Rows are points. Examples show where two turns around zero, p and q, send a point. Where does a point land after both, in the order given? Backwards means that the second turn is done in reverse. Each puzzle has new turns, and all numbers are rounded.
(in the rows, 128 means zero)

Turn p:
[156 164  99] => [ 98  83 123]
[113 142 115] => [109 132 114]
[130  72 182] => [194 160 155]
[142 161 113] => [109  97 114]
[ 92 135 159] => [147 156  94]
[136  94 100] => [113 138 169]
Turn q:
[160 120 144] => [105 155 137]
[106 175  69] => [205 124 115]
[154 140 174] => [ 90 158 104]
[138 112 156] => [ 94 132 129]
[ 83 110 130] => [125  80 125]
[126 111  94] => [149 118 158]
Where do these land?
p, then q backwards: [196 178 107] => [ 53  85 138]
q, then p backwards: [121  86 140] => [152 129  91]
p, then q backwards: [ 86 130 148] => [148 169 138]
q, then p: [126 126 151] => [113 145 123]
p, then q: [114 105 140] => [132 151 110]
q, then p: [126 143  82] => [150  88 145]

Turn p:
[120  77 149 185 118  97] => [162  99 114 135  60 149]
[136  76 119 103  85 155] => [118  92  80  87 142 149]
[138 171 133 184 123 132] => [123 168 160 147 102 166]
[121 136  93 107 101 121] => [113 103 129 141 164 145]
[153 119 189 123 158 153] => [134 176 100  99 100  92]
[ 93 159 109 134 150 124] => [117 123 178 142 133 115]
[135 138  67 121 124 125] => [140 111 152 132 176 154]
[126 147 166  67 165 118] => [117 152 111 140 148  54]
Turn q:
[ 89 177  86  86 154 130] => [125  58  90  88 129 143]
[142  89 130  91 143 138] => [146 119 165 128  94 149]
[101 155  99 172 160 134] => [121  98 116 109 163  76]
[156 150 168 174  93 105] => [123 181 102 173 162 122]
[ 86 132 121 158 104 158] => [101 150 124  81 148 108]
[159 100 168  96 155 119] => [180 134 152 155 104 152]
[136  96 141 149  72  97] => [ 98 186 120 154 100 121]
[156 124 112  98 143 144] => [130  98 155 137 124 154]
Where do these land?
p, then q: [123 137  98 173 149  82] => [137 178 157 160 162 126]
p, then q: [112 119 133 111 169 123] => [141 134 109 163 104 127]
q, then p: [136 121  96 167 140 152] => [139 116 125 149  97  87]
q, then p: [162 127 128 138 147 113] => [150 136 131 130  96 143]
q, then p: [126 155 130  65 104 172] => [ 97 134 125  55 151 110]
q, then p: [108 144 203 116  52 157] => [ 78 186 181 113 192 120]
q, then p: [128  94 108 126 135  97] => [117 108 108 151 109 155]
